Rows are points. Any point is a mix of the corners, with weights that add up to 1. It lies inside the corners' shape when no weight is negative. Is each point inside? If not, which corners have a negative weight?

Corners:
(1): [56 -6 95]
(2): [ -4 -25 -51]
(3): [ -7  23 -19]
(4): [-37   7  55]
Points:
[ 10 -11 -34] => outside (4)
[ -5  16 -14] => inside
[  9 -25  -5] => outside (3)
[-29   5  42] => inside
[ 53 -10  94] => outside (3)
[-14  10 -34] => outside (1)
[-20 -13 -56] => outside (1)
[-14  21  51] => outside (2)
[-21  -2  17] => inside

Corners:
(1): [-75 -80  46  78  70 -72  21 -46  28]
(2): [ 79 -12 -14  25 -46  43 -46  29   8]
(3): [-20  44  -5  23 -83  41  47   6 -46]
(4): [ 28  30   1  42   7  10 -84  55  31]
(5): [  4  43 -47 -22 -28  54 -12 -15  42]
(6): [ 49  75   8 -22 -42  31  -4  -5  12]
(7): [ 25   6   6 -41  -4  66 -35  63  84]
(8): [ 27 -39 -58  31  39 -32  37  37 -69]
(9): [-32  -4  -2 -53 -77  -7  14 -44 -66]
(10): [-66 -79  52  83  95  -4  -2 -29 -17]
Points:
[-23  -3   2  12   0   2  -1  -1  -7] => outside (2)
[ 12  27 -18  -2 -14  34 -24  10  30] => inside
[  3  -8  -6  25  -2  -2   7  17 -21] => outside (5)
[-36 -44  13  30  18 -25  28 -30 -16] => outside (4)
[  7  12  -5  20 -11   4   9  -5 -17] => outside (7)

Corners:
(1): [-26  33  16 -15  12 -40   7  34 -22  23  15   0 -48 -22 -25  11 -47  -9]
(2): [-11  -2  36  15 -21  47   5  18  -8 -20  16   4   4  -3 -43  -3  13  40]
(3): [  0 -15  39  -3 -14   6   1  -5   4  13 -29   2 -35   9  -4 -14  12  18]
(4): [  7  56  21  -8 -24   7  35 -15  15  29   5  22 -36   7 -14  18  30 -22]
(5): [  7  -7  30  26   3 -16 -37 -15  38 -25 -62  -5  47 -45 -19 -12 -12 -17]
(6): [  5  32 -27 -23 -28  26   3 -37 -16 -20 -19 -10  -2  10 -14  19  -1  -3]
(7): [ 35  -2 -29   0  -2 -43  17   6 -22 -48  15   5 -22 -15  16  33  21 -19]
(8): [  7  20  -3 -17 -95  -2  31 -39  22  -8  -5  15 -13  -5   1  -2 -17 -32]
(9): [ 25  16  -5  16 -21 -44  -5  34  14   7 -35  -7  -1  -6  -6   9   5  17]
(10): [-35 -42 -21 -34  25 -32  18  15  24  16  26  15  19   4  31  31 -14  -1]
(11): [ 60 -40  18 -31  29 -23  -3  15  64  13  29  16 -11 -31 -14  48  13   9]
(12): [ 19  33  56 -34 -22  14  18  32  -7   8 -29 -27 -37 -14  -5 -13   3   1]
(13): [-27 -22   9  -9 -20  38   3  -2   4   9  49 -38 -34  18   3 -53  38 -27]
(14): [ 27  -2  10 -63  31 -40  32 -56  13  29  -2 -19 -19  43 -34  -4   6  -1]
(15): [ -9  -1 -24 -27  17 -13 -40  -9  26   4   5  37  20  45   2  21  -3 -25]
(16): [-12  18 -20   2  -8   7 -11  31 -13  22 -41  35   5 -36 -15 -31  35   3]
(17): [ 59  37  11  16   3  -5  32  19  -8  17 -17  36  -8  -3  12  28 -36  55]
(18): [ 45 -48  46  18   0   8 -25  21   9  26  -3   0  26 -16 -13   1  18  18]
(19): [ 16  -2  24 -45  11 -23 -25 -59   2  -4   5 -30   9   5 -13 -27  46  15]
Points:
[  4   7   0 -21 -22 -10   3 -18  18  -4  -9  -2  -8   3  -9  -1  17 -13] => outside (1, 17, 18)
[  1   0  11 -18  -5  -4 -19  -2   8   6 -23  -6   1  -7 -25 -17  12  -5] => outside (4, 7, 10, 17)
[ -7 -15  15 -35   3  -2 -14 -17  12   6  -2 -11   2   4 -16 -11   2  -1] => outside (4, 7, 9, 17)
[ -4  14   2 -24 -11 -16  -6 -21   6  12 -28   1   0   7  -8   1  -5 -14] => outside (2, 7, 11, 13, 17)

Corners:
(1): [ 37  -5 -14  54 -33  -2  10   4  15 -23   9  13  31  11   1 -10  -4 -48
  -7  36]
(2): [ 34  57  -2  56 -39 -36   7  13  -4   6  65 -19  -6  23 -51  29  -4 -52
  32  12]
(3): [ -6 -22  23  23 -10  17 -32  21  36  -4  -2  70 -42 -36  53  13  10 -14
  13  33]
(4): [ -6  15 -27  23  25 -67   1 -18  19   0  41 -21  31  25 -42  -9   9 -11
 -11  -6]
(5): [-20  50   9 -15   0 -17 -25  19 -31  60 -13  19  12  36  31  28  -4 -21
 -25  13]
(6): [-33 -26 -18  27 -20 -37  23 -10  -3  -8 -64 -30   5 -22 -17  51  11  -8
  35   1]
(7): [  5 -32  13  26  -5  16  14 -69  23 -54  10   9 -46 -15 -93  -5  19  43
  38  55]
(8): [ 29   6  -6   4 -25 -21   2 -17 -20 -42 -15 -28 -42 -10 -60  33 -20  33
 -38 -41]
(9): [  1  72 -26   1 -20 -16  17  28   9 -18  19   5   7  -7  52  10  26 -38
   8 -17]
(10): [ -7 -10   8  12   0  34  20  21  18  20  45  31  13 -26  52  -6 -53  -3
  15  25]
(11): [ 12  22   3  13 -20  21  13   4  29  10  34 -17   6  25  52  44  21 -20
 -53 -43]
(12): [ 61   6  34 -23  37  34  -6  53   3 -18  44 -12  21   4 -16  -8 -21  20
 -23 -15]
(13): [ -2  28  37  38   1 -32   6   1  36 -50  51  29   6  41 -21  33 -10 -61
  -5 -28]
(14): [ 15 -26 -36  -9  12 -25  35 -28 -43  38  39   1 -26 -38  -6   4  24 -43
  28  22]
(15): [ 66 -50  -4  40 -17 -45 -32 -22   2 -38   6   7  33  19  -9  10 -35  15
   7  32]
(16): [ 40 -46 -28  27  33 -19  -6 -51  -7  26 -45  -6 -21  42 -23 -26 -48  25
   3  -3]
(17): [ -1  30  -2 -34 -14  -5 -31  33  14 -31  17  -8  -8 -19  36   8 -16 -32
   2  22]
(18): [-75 -23  -7  30  22  42 -13 -48 -26   2 -21   1  -8  16  12  30  11  39
 -43  -1]
(19): [ -1   8  36  29 -17   3  15  10 -50 -13  57 -22 -28  -4  42 -41 -10  11
  11  95]
(20): [  4   1  35  10 -22 -61 -65 -21 -21   7 -30   4  -7 -65  10 -38  -9 -37
  27  33]
(21): [-18 -23  19 -26 -21 -24  -9  18  -1 -18   7  27   9  18 -41 -18  -2 -20
  38 -21]
Points:
[  6  -8  -6  26 -23 -11  -5 -13  14 -18   1  16  -7 -16   9   9  -6 -23
  16  11] => outside (4, 5, 12, 19)
[ 15  -5  -5  26  -5 -29   0  -1  -5  -6  23  -4  22  14 -10  -8 -18 -26
  21  14] => outside (3, 5, 7, 8, 11)
[ 2  1  4 13 -5 -9 -4 -2 -2 -6 11  8 -7 -1 -5  5 -8 -8  8 17] => outside (11)
[ 13  10 -19  17 -17 -28  19 -11  15 -17  19  -8   4  23 -29  31  -5 -22
  -6 -24] => outside (3, 12, 18, 19, 20)

Corners:
(1): [ 43 -12   1  24  13  21 -20  14  29   2 -19  12   8  -9  11  84  50 -12
  20  34]
(2): [ -1 -13 -23 -20  12 -54  15  15  33   4   3  -8 -21 -25 -16   9 -18 -20
  18  11]
(3): [ 35  -7  19  33  57  28  40  19  36 -22 -21  -1  -8 -40   4  41  46 -21
 -24  35]
(4): [-34  -4   3 -52 -45  37  11  -8 -27  31 -12  -6  17  21   0 -27  12 -10
 -39   0]
(5): [-14   6   4  17   8  44  17  41   1 -16  -4   8 -66 -13  16  21  48 -38
  48  16]
(6): [-95 -22 -41   2 -89  29  52 -23 -20  64  53  19   8  13  18 -51 -30 -10
  -6 -33]
(7): [-10  33  21 -10  36   3  31 -20  56 -60  61 -37   5 -22  46  24 -50   1
  40 -26]
(8): [ -4 -35 -13 -25 -35  -6  50 -19 -26   3  26  10  17  31   9 -27 -17  -8
  26   6]
(9): [ 54  59  15  -4 -18 -26  34  53  24 -16 -11  21   7 -24  38  17   6 -31
  39   4]
(10): [ 34   8  -8   2  -2  12 -29   9  12  30 -13  57  12  23 -14 -14  28   1
 -18  43]
(11): [-13  20 -29  15 -18  27  25 -14 -14  23   7 -32  -2  11  33  10 -63  -3
  12 -11]
(12): [ 35 -24   8 -19 -51  13 -18  -8  23   2 -18  15  -9 -51 -27 -28 -17  28
  -6  40]
(13): [  8 -13 -25  20  12  23   7  20  38 -81 -33  -5  -4 -46  35  35  18   4
  14   0]
(14): [-45  29 -17  -4  39 -49  56 -55  23 -30  47 -56 -44 -44  70  14 -19  25
  21   0]
(15): [ 19 -27  18  -9   3  20   2 -10  56 -33 -36   9 -43 -11  10  45  -3  -5
   1  35]
(16): [-16  -9  16  12 -16 -10  13 -16   0  -7  42   4 -44  -4  30  -5  10  20
  20 -59]
(17): [-79 -22 -13 -24 -45  17  55  12 -47  16  52  42 -12  19   0  -6 -16  10
 -29  -8]
(18): [-26   6  -9 -36 -38  54  59 -20 -14  47  25  44  22  26 -10  -8 -21  31
  14 -48]
(19): [ 12  13   8  14  11   0  12  -9 -16 -30 -11  42 -11 -20  -6  38  25 -44
  16  10]
(20): [-90 -25  20  -4 -71  39  41   1 -30  59 -22  14  22  48 -48 -25 -26  22
   3  10]
(21): [ 10  -7   7   8  45   1  14  35   3   0 -11  23  22 -26  75  29 -13 -39
  50  15]
Points:
[ 17   0  -2   8   3  11  14   9  14  -9   2  17  -6 -15  16  21   4 -12
  15   6] => outside (4, 14, 20)
[-26 -12  -6 -15 -25  19  16  -9  -4  14   7  10  -3   6   6  -4  -9   2
   3   1] => outside (3, 9)
[  0  -7  -1   4  -4  18  14   6  16 -11  -5   9 -15 -10  14  24  11  -6
  15   8] => inside
[  5   0  -4   3   4   8  27   2  16 -18  13   0 -18 -24  29  20  -7 -12
  28   0] => outside (4, 10, 20)
[ -2  -8  -4  -5  -3  -2  16   3  15  -3   0   8 -13 -11   4  17  -3  -9
  11   9] => inside
[ -5   3  -3  -2 -16  11  23  -3   6   6   9   1   4 -10  13  -5  -7  -4
  14  -2] => outside (15, 17)

Corners:
(1): [  8 -16 -15   0  -4  -9   2 -42  28  51 -21 -32  -7   5   0   4   1  -8
 -28   4]
(2): [-31 -28   1   6 -34  12 -17 -21   3 -12 -11 -17  -4  -1 -19  18  44   8
  20 -35]
(3): [-21  35  14 -21  17  49  -4  52 -32 -15   9  38  21 -25 -22  20 -29   9
 -21   8]
(4): [-15  -5  -6  42  11  22 -22  -7   2   2   3   0  29  -7  -7 -35  68 -20
 -42 -40]
(5): [-11  13  15  -8  -5  -1 -13  11 -27 -23  -6 -24 -22   8 -31  10   4  29
  14   2]
(6): [  5   4  -8 -14 -22  41   2 -12   8  -2  19  33 -28 -10  31   1  28 -16
   9  18]
(7): [-15  -6   6  -8   6  21  49  -4 -76  -7 -14  13  19 -35 -25  22 -17  14
 -51  27]
(8): [ -2   5   4 -13 -18   8 -17 -25 -32  -1 -19  37 -27  10 -26   4  -8  -5
   6  -7]
(9): [-13  14  30  34 -21  22 -13  37 -39 -33   2   1 -18  -7  -2  22 -15  21
  17 -20]
(10): [-10  -1 -55   2  -6   3 -20 -17 -17  25   6  18 -13  59  22   2  22   4
  19  -4]
(11): [-19  -2  30 -10  26  -5   1 -25   9   8 -95 -33  -1   1 -23  25 -30  -5
 -18  13]
(12): [ 14 -14   6  -2  -5  43  -6  85 -16 -23  -2 -10  34  -5  45  26  30  -5
 -22 -29]
(13): [ -3 -34   0  25   3  23   1 -25  16  -6  22   8  46  12  -1  37 -19 -22
 -15  -8]
(14): [ 11  -6   8 -25 -24   8 -18   3  17  15   7 -29 -27  30  23 -25  16  33
  18 -34]
(15): [-29  20  16 -25 -17  32  -7 -19 -27 -23  19 -17  -8 -19  12  22  11  -3
  12  -4]
(16): [ -4 -48   8  13  13   4 -12 -23 -41  -6  -3 -12  -5  -7 -29 -13 -20   5
  20  26]
(17): [-23 -23  -1 -12 -19 -17  -7  -7   1  -8 -40  11  -3  27  -9  27 -23 -19
  -1  20]
(18): [ -3 -27 -74   2 -23  31  -4 -30   6 -33  27 -28  12   7  -4 -37  -9  -6
  -6  30]
(19): [-26  22 -21 -11  -9 -30 -12 -18 -43 -10   6  44   0 -24 -23   3  14   5
  30  23]
(20): [  0 -67 -15   3  71 -27   5 -37 -34  27   5  23  28  -3 -22  34 -27  25
 -40  12]
(21): [ -8  -1  -7 -24 -25   6  14 -10   8 -26  12 -35 -23 -11 -31 -43 -17  -9
  12 -21]
Points:
[-10  -2   6 -10 -18  25  -3  12 -15 -24  -7 -11  -7   2  -4   5  -8   0
  10  -2] => outside (1, 4, 19, 20)
[ -2   0 -13   1 -21  11  -5  -1 -12  -9   8   2  -8   7   3  -9   9  -2
   7   0] => outside (2, 3, 11, 15, 20)
[ -6   7   1 -11  -6  24  -3   1  -8   0  -3 -11  -9  -3   0   1   6   7
 -11 -12] => outside (13, 16, 17, 19)
[-15  14 -15 -12 -29  35  14  12 -23 -23  20  13  -4 -14   6  16  -1  -5
   0  19] => outside (4, 8, 11, 14, 16, 20)
[-11  -4   4  -3  -4   9  -5  -3 -16  -3  -6   6   0  -4  -6  12   8   2
  -2  -5] => outside (18)
[ -4 -10 -14  -8 -12  29  -1  -4 -24 -13  18  -6 -10  -4  -2  -3  -2  11
   1   5] => outside (4, 11, 13, 17, 19)
[ -8 -11  -7   3  -5  13  -3  -9 -16  -8  -2   0   0  -1  -4   5   6  -3
  -4   0] => outside (3, 14)
[ -8 -10  -4  -1  -1  14  -2 -11 -14  -4   2   2   4  -3  -6  10   3   2
  -5  -1] => outside (17)
[ -3 -10  -4   1  -2  28  -5   2 -11  -4   6  -1   5   0   5   6   5   0
  -9  -9] => outside (5, 17, 19)

Corners:
(1): [ -3  36 -59   7 -22 -34  46 -29 -41 -43 -34 -57  89  40 -11  60 -72  24
 -47 -10]
(2): [-13 -47  43  24 -35  70   5 -22  10  13 -18  32  66  14 -51  56 -17 -42
  57  44]
(3): [-29  -4  26  27  37  32 -18 -38   8  20  -5 -54  34  30   4  49 -57  34
  22   3]
(4): [-51  68  -8   6   2 -48  13  27  52 -32 -12  53 -19  50 -50 -49  49  53
  25  70]
(5): [ 37  63 -22  34  -7  -6  20  29  27  53  35  43  47  76 -57 -16  27 -44
  46  17]
(6): [-18  27  12 -23 -26  56  17  27   8   5   0 -12  43   0  42   1  29  54
 -12   1]
(7): [ 55  11 -31  52  16 -52  58  30 -12 -24 -45 -47   6  41 -25  59 -25 -41
 -28  -3]
(8): [  5 -26 -21  16 -27  39  43   4 -12 -14 -46   4  23 -37  27  21  10 -33
  51  21]
(9): [-59  12  17  48  14 -58  44 -61 -15  -8   2 -39  27  -3 -15 -41 -23 -53
 -29 -41]
(10): [  5  28 -30  -6   8 -55  23   4  14 -35  -6   6  57  11   3  26  24  35
 -43  21]
(11): [  8  46  34 -21  34 -34  -7  72  56 -41 -26 -18 -51 -32 -29 -57  29  -7
  13 -11]
(12): [ 14  44  28  37 -42 -33 -18 -54   4 -27  23   2  24  18 -24  14 -24  13
  20  23]
(13): [-66 -24  32 -51   6  71 -10 -29  31  -6  18 -13   2   8  38 -55  15  -2
  38  -8]
(14): [-30 -10  14  17 -27  10   1 -14 -22  41  32  31   1  -2  16  23   4 -64
  15 -16]
(15): [ 44 -24 -23  29 -34  33   9  24  -1  -2  18 -69   6 -27 -12  21 -25  30
 -23 -53]
(16): [ -8  18  -5   7 -24 -20  49  40   1  30 -41  20 -23 -27  15 -48  20 -24
 -23  33]
(17): [-26  -5  10  19  20  39 -34 -66 -31  10 -15 -41  95  23 -37  15 -17   2
 -16  -2]
(18): [ 55  34 -36 -26  58 -24  31 -27 -41 -67 -60  32 -39 -53 -32 -29  -4  64
  80  17]
(19): [ 25 -37  10 -23 -31   1  -8  35 -27 -31 -21 -16   7  38  43  -3 -33  36
  47  -7]
(20): [ 21 -33  46  46 -46  66 -21 -48  24 -17 -19  22  28 -37 -11  51 -56 -52
  16 -51]
(21): [-54  10   3 -18 -26 -47  25 -35  30  -5 -17  12  19  41   1   7  37 -30
  36  -5]
Points:
[-29  -1  24  24 -19  21   0 -23  15   6  -1 -19  29   5 -18  16 -15 -17
 -10  -5] => outside (5, 8, 10, 18, 19)
[  3  11   0  14 -15  -5  15  -3   1 -11 -17   4  24   3 -16   6  -2  -5
   7   8] => outside (3, 13)
[  6  -1   5  19  -2   2   7 -20   1  -8 -15 -16  30  14 -14  17 -24 -13
  17  -5] => outside (4, 6, 14)
[ -9   9   6   9  -3  -6   6  -4  10  -8  -8   4  13  15 -12  -7   3  -2
  20   9] => outside (1, 6)
[-11  21  -2  -1   6 -20  14 -10  -2 -11 -15  10  17  17 -15 -12   1   3
  31  21] => outside (6, 7, 15, 20)
[  0  -8  11   0   5  14  12   3   7  -3 -11 -17  20  10   1  -6  -5  -3
  12 -13] => outside (1, 4, 8, 12, 14)

Corners:
(1): [-40 -29 -35 -51 -34  62  21  24 -38  27   0 -28  92  51 -30  31 -57  21
 -32  43]
(2): [ -2  30 -10 -38 -36   4 -64  20   3 -15 -61  -5  28 -10   4 -24  31 -33
  23   8]
(3): [ 29  27 -21  20 -53 -16 -40 -31  26 -35  15  10 -31 -12 -14 -34   9  -9
  17   2]
(4): [  9  40 -20  23 -25  -1 -25  -5 -13 -26 -50 -26 -31 -35  12  13  24   4
   2  30]
(5): [ 19  54   6  -9 -23 -35 -23  11  56  -6 -77   3   5  20 -37 -15 -27   9
 -26  52]
(6): [-84 -69 -48   6  -5  46  11  13 -48  54 -18 -28  51  31 -15   6   1 -18
   0  14]
(7): [-39 -95 -42  19  24  46  44   6 -15  28 -26 -15  29  26 -13  -4 -34 -13
  15   5]
(8): [-20 -47 -20  21  22  58  32  58 -59  17   3 -12  37  26 -39   9 -24  22
 -32   4]
(9): [-27  -1  28 -30   0   4 -18   7   5   3 -18   6  17  21 -47  72 -40  35
 -45  38]
(10): [ 24  35  -6  22 -15   9   1 -48 -14   5 -38 -23 -11  -2   6 -10  36   9
  25   6]
(11): [-40 -25 -27 -10  -6  26   4  12 -56  24 -23 -36  41 -28 -15 -11 -32  11
 -24 -30]
(12): [ -7  72   9   7 -42 -42 -29 -17  15 -10  -1 -57 -30 -16 -15 -12 -11 -13
  53   1]
(13): [ 48  50  10 -11 -23  -7 -14  -2  53 -22 -44   8 -53  -8  21 -67  29 -23
 -11 -38]
(14): [ 56  11 -15 -17 -41 -87 -52 -19  90   4  -7 -28 -40  20  25 -44   9   7
  13   9]
(15): [-59 -11 -14 -28  34  14  51  16 -31   9  15 -19  53  -9 -45  26  -4  28
 -55  15]
(16): [ 60  50 -47  -6 -17 -32 -23 -11  41 -18 -64  25 -40  39   6 -19  -4  -3
  -2 -24]
(17): [ 21  67   6 -23 -36 -28 -14 -15  16  39 -21 -22 -14 -29  23 -27  -8 -33
  27  17]
(18): [-49 -55 -27 -16  -7  22  41  30 -82  10   6  -7  56  35  11 -30 -29  12
   1  -1]
(19): [-80 -33 -29 -28 -30  33   5  36   0  21  17   7  36  -5 -63  35  -7  72
 -11  36]
(20): [  4  41   4 -24 -30 -55  34 -38  -2  13 -31 -42 -32 -32 -36  16  24 -14
  -3  10]
(21): [  8  28   1  42 -61  -3   8   1  -7  -5 -11 -11  -4 -25  -4  24   4   3
  15 -20]
Points:
[ -6  24 -11 -15 -31  -8 -13  -3   5   2 -21 -12   4  -5 -12  -3  -2   5
  -3   7] => outside (7, 8)
[ 15  15  -5  -7 -26  -1 -10  -9  11   1 -22 -17   5  -5  -9  -2  -4  -3
  -8  15] => outside (6, 12, 16, 18, 19)
[ -4   7 -17  -5 -28  -6 -12  -3   7   3 -26 -12   1   4  -6 -10  -2  -1
   9   7] => outside (8, 15)
[  3  12 -15  -3 -24  -5 -15   0   9   2 -21 -13   1   4  -4 -13  -4   1
   4   7] => outside (20)
[-17   8 -15 -17 -20  -7  10   6   5  10 -23 -14  14  15 -14   6 -17   8
 -10  16] => outside (2, 3, 8, 10, 11)
[-49 -35 -23 -19   3  36  21  11 -35  25 -35 -20  41  -2 -12   1 -12   1
 -15  15] => outside (3, 8, 12, 14, 16, 21)
[-29 -21 -19 -23 -15  -5   8  18  -8  23  -2 -19  29  16 -15   8 -14   4
  -1  14] => outside (3, 4, 5, 10, 11, 13)
[ 17  38  10  12 -22 -24 -17 -10  30 -19 -22 -22 -32 -23 -20  -1  18   7
   7  16] => outside (1, 6, 11, 16, 17, 18)
[-42   4  -3 -16  -2   6   2  17 -24  16 -28 -29  16 -14 -15 -12 -10  -9
   6  10] => outside (1, 3, 10, 14, 16, 21)

Corners:
(1): [ -2  19 -22  23  38 -37  52  -3 -12   2 -41 -13  -8  80   9  76  29  57
  38 -17]
(2): [ 39  -4  26   0  17 -37   5  39   3  37  21  -2 -44 -24  32 -41 -48 -11
  61  30]
(3): [-29  14   4 -14  25  -1 -42 -43 -18 -38 -16  28  11 -30  19 -13 -21  48
  41 -11]
(4): [ 13  28 -12 -62  53  23  18 -26  24 -33  -2  38 -33 -20 -14  42  23  30
  53  38]
(5): [ 22  48  -3 -32  27  26 -30  16  18  31 -15  39  11  63  29  73  -3 -12
 -56 -35]
(6): [-16  21  19  29 -31 -37 -39 -39  11  50   2 -12  53 -39  46  74  18 -28
  23  31]
(7): [ 16 -46 -46  -7 -76   6 -35   3  16   7  70  18 -29 -66 -13 -50  64 -18
 -13 -17]
(8): [-15  19  36 -39  21  23  29 -27  44 -65 -39  45 -21  61 -51  39 -25  25
  19 -10]
(9): [-24   8 -42 -16  -8  40  -4  -1  11 -57  -3 -54  -4 -16  44  59  42   9
 -43 -26]
(10): [-22  52   8  26 -33  42   8  29  -1  -6  58   6  -3 -14 -15   3 -27 -53
 -17 -39]
(11): [ 31  20 -51 -27  -8  -6  43 -11  21  19  53  29  30  21  -3 -14 -10   9
  35  44]
(12): [-44  29  29 -30  10  13 -43  46  13 -18   2  37  37 -31  30 -29  12 -31
  13  34]
(13): [ 53 -50 -26  55  19 -23  25   7  21  -3  21 -41  16  10 -14 -57  36  38
  28 -13]
(14): [ 41  35  -5  14 -24 -43  22  44 -24 -24  33  -3  27  56 -13  60   5  19
 -24 -58]
(15): [ -4 -17 -33   7  12 -51 -34  34 -20 -33  89  46 -23 -26  34 -38 -55 -28
  13  18]
(16): [  6 -12   4 -59  52  14  30   4 -47 -50 -35  41  29  11 -25  39   8  64
  30  40]
(17): [ 37  14  -4   6  44  12  26  45  30  17  30 -25 -48  95 -28  44  29  65
 -21  -5]
(18): [ 39 -40  24  24 -40  48 -59  46  -1 -38 -52 -56  56  27  15  17  -2 -66
  31 -28]
(19): [ -4 -16  22 -31  -6  66 -90  35  57  -6 -39 -49 -15 -50 -42 -29 -26 -66
 -15 -19]
(20): [ 35  42  -7  -1  48  -6   8  47 -39 -42 -25  20 -26  34 -19   7 -48  25
  13  17]
(21): [ 50  58  46 -13  53 -24 -14  58 -51  52  45 -16 -17  16  -8 -30 -23 -51
 -24  38]
Points:
[  1  14   3 -13  12   3 -15   9  -1 -16   0  10   7   2   3  11  -4   8
  10  -4] => inside
[  9  24   9 -26  14 -10   4  10   3  15  -1   5  -5  18   7  32   5  16
   1   7] => outside (4, 10, 13, 15, 18, 20)
[  1  11  -8  -7   2   9  -8   8  10 -15   6   8   6   7   0  22   9   4
   6  -6] => outside (2, 21)
[ 15   7  -2 -22  30  -2   2  16  -4   0  20  13  -7  12  10 -11   9   8
  11  24] => outside (6, 10, 14, 19, 20)
[ 30 -12 -14 -23  35   3  17  13  -4 -30 -14  19  -3  24   5   1   9  17
  34  24] => outside (3, 6, 10, 14, 17, 19)
[ 16   2  20  -2  18  11 -14   0   7   2 -22 -14 -13  -5 -20  12   1   0
  34   6] => outside (5, 9, 11, 12, 14, 15)
[ 11  24   7 -19  16   6   1  22   1  -8   9  20 -13  17 -12   8 -19  -3
  15   1] => outside (6, 9, 13)
